Rows are points. Before rounding, the points of a table are all equally far from one centre. They may lie mostly on one side of it. Where is the centre, to within rounding?

Points (7 x 2):
[[ 43  -6]
 [ 42 -19]
 [ 43 -12]
 [ 42  -4]
 [ 41 -20]
 [  4  29]
 [ 40 -22]]
Centre: [ 5 -9]

Points:
[[  9  11  -2   5  -1 -54 -11  74]
 [ 25   1 -17 -43  17 -30  17  12]
 [ 62 -14  -4   5 -18 -44  25  23]
 [ 29  23 -47 -33 -24 -15 -17  35]
 [  3 -32  23  46 -39  -8  19  51]
 [ 14  12  -4   5   2 -26  40   0]
 [ 76 -12   1 -28 -38  12   1   2]
 [ 17   0  40  59   0   4 -21  52]
 [-24   0   7 -37   6  -4 -10  72]
 [  1  -9 -35 -52   0  15 -13  41]
 [ 39  -1   7 -31 -14 -41  33  37]
 [ 39 -50 -14   5 -29  34  14   4]
 [ 39 -37  -6   0  12 -40  29  22]
 [ 22 -10  40   5  -7 -54  30  17]]
Centre: [ 17 -13  12  -2 -16  -7 -24  22]

Points, 20 rows:
[[ 22  -8  35  17  32 -28   1  -8 -23 -23  47  32 -26  11]
 [  6  14  62  28  24 -23   3  37 -22 -14 -17  19   9   0]
 [ 57  -3  78  -4  12 -27  -8  19 -14 -10  21 -16 -38 -18]
 [ 25  19  59 -13   4 -65 -13  15 -14  20 -12  -2  -9 -22]
 [ 20  -8  62  -5 -37 -23  -7  28 -19   5 -14  33 -29 -21]
 [  6 -10  44  -8 -23 -51 -16   0  -2  31   9   8 -16 -54]
 [ 33  29  48  -6   0 -43  -5  12 -14 -18 -18   9   1 -19]
 [ 27  -6  68 -26   8 -44   6  -1 -37 -16  22  18 -39 -10]
 [ 57 -11  76   6  12   2 -26  -7 -24 -11   8   9 -45  -6]
 [  7  29  73 -10  15 -13 -17  18 -13 -17  16  31 -14  15]
 [ 11  17  84  -4  30 -11  -9   7 -32 -23  18  22 -19  10]
 [ 16  -6  64 -18  24 -38   9  26 -13   7  11  37 -24 -48]
 [ 49   0  69 -10  40 -45 -18   1 -33  -1  14   7 -34   2]
 [ 54 -13  77  10  33 -19 -18   5 -18  31   6  19 -29  22]
 [ 24 -13  98  15  -5 -27   1  27   3 -13  16   4 -29 -28]
 [  0 -24  62  23  24 -12   6  44 -22 -16  23  38 -13 -24]
 [ 41 -15  64  -8  34 -49 -41  36 -13   3 -10  18 -23  -3]
 [  7   0  58  18  30 -60 -12  23  24 -12 -14  21 -24   9]
 [  5  -3  91   0  -6 -35  -7 -10   0   2  -3  18 -58   8]
 [ 27   8 103 -12  16 -33 -18   4  -7  -9  11  16 -22 -11]]
Centre: [  7 -18  43   2  14 -15 -10   4  -5   7   5   0 -18  -6]

Points, 27 rows:
[[ 37  -8  23  42  42  72  11   0  40  47  14  17   8   8   9   5   2  26
  -19 -56 -14  -8  10 -24]
 [ 10 -18 -24   8  44  42 -15  12 -20  -2   4   8  29  14   3 -11  21  21
  -29 -48 -10  -4  45 -25]
 [ 28   1  21  18  -6  64 -20   1  30  20  14  43   5   6  10 -18  -9  42
   -9 -15 -21 -37  -3  -9]
 [ 26 -26  41  36   9  49  -6 -20  31  28  29  56  -9   5  25 -54   6  -1
  -17 -70 -16 -16 -12   6]
 [ 57  -6  17  36  22  48   9  13  18  11  19  14  39   6  39 -39  19  17
   -8 -51   5 -12   9 -54]
 [ 17  -2  17  39   6  92 -31   1   3  23  49  29   6  39  28 -25  10  23
    5 -50  -4 -35 -11  -1]
 [ 32 -19  12  57  13  75 -12  -2  17  18  32  43  -8  20  15 -19  -3  26
    2 -41 -12  -3  29 -25]
 [ 31  21  27  36  18  62 -36  19   7  -1  17  23  23   1  25  -8  27  21
  -12 -60 -11 -39   6  -4]
 [ 66  -8   7  16  31  80   4   5  18  19  38  39  -1  -4  23 -18  25  18
  -16 -66  -1 -11  -2 -15]
 [ 32  17   2  42  20  75 -14   0  16  35   5  40   7  17  16 -14  40   7
   -3 -48  20 -30  17   4]
 [ 28   8   8  29  -8  72  11  -2  11  14  46  34  14   5  19 -18   8  24
  -12 -38 -15 -46  14 -29]
 [ 30  -8  -8  30  23  69  -1 -18   2   2  21  25  28  35  10 -22  39  34
   25 -55 -34 -22   9  -3]
 [ 14  11  24  38  53  69 -19 -19   2  43  30  33  23   4  44 -19   7 -21
   -8 -82   1 -25  -7 -25]
 [  5  -5  -2  42  20  57  -5   2  18  -2  25  56  21  13  18 -26  11   6
   20 -56  -1 -50  10   7]
 [ 24 -18  13  65   6  81 -33  -4 -14  14   3  28  12 -10  27 -24  35  23
    7 -37   4 -14 -15  10]
 [ 32 -15  27  54  35  64 -13  25  29  24  22  46 -14  10  10 -16  17   3
    8 -37  -3 -39 -10 -29]
 [ 20 -23   7  26  20  58 -35 -13  57  -1  15   2  24   3  25 -28  24  27
   -2 -36 -26 -34   1 -25]
 [ 50 -28  22  35  14  80 -27  12  18   1  37  33  24  13   0 -13   9  31
  -10 -54   8 -21  -2 -25]
 [ 54  10  -2  41  12  88 -30   8  23  13  17  23   1  14  11 -17   2  39
   -3 -68  -6   1  12  -9]
 [ 24  -6   4  22  47  73  -7 -12  26  25  58   6  17  10  37 -20 -22  37
  -14 -63 -18 -32 -14 -17]
 [ -1  -2  -3  57   2  74 -35 -21  18  19  19  38  19  28  35  -6  28   4
   -3 -51 -14 -33 -12 -16]
 [ 11  -7  30  48  31  75   1   9   5   7  38  20  14  14  38  -3  19   6
   12 -43  -8  -1  35  10]
 [ 10  -1   8  21  36  56  -6  -1  15  36  21  24   8  -1  49  -7  -1  41
  -16 -86  -8 -26  -3 -26]
 [ 18   0  -6  28  24  74 -25  19  15  11  -4  27   8  19  39  -6  36  38
   -6 -61  -5 -20  -8 -16]
 [ 47  15  39  24  24  54  -6   2  20  15  45  41   1  20   9 -20   9  43
  -18 -57   7 -14  -3 -44]
 [ 42  12  -8  13  27  66 -36  32  28  10  55  39  10  48  15  -9   2  21
   18 -56  -1   5 -11 -20]
 [ 49  -5  11  37   2  74   1   5  -9  -2  17  24  29  -2  -4 -39  18  28
    6 -40 -25 -31  17 -23]]
Centre: [ 15   0   2  15  13  30  -8 -11  -1  13  20  -7   0  10  -2 -20  -3 -13
   3 -42   4   7 -26 -10]
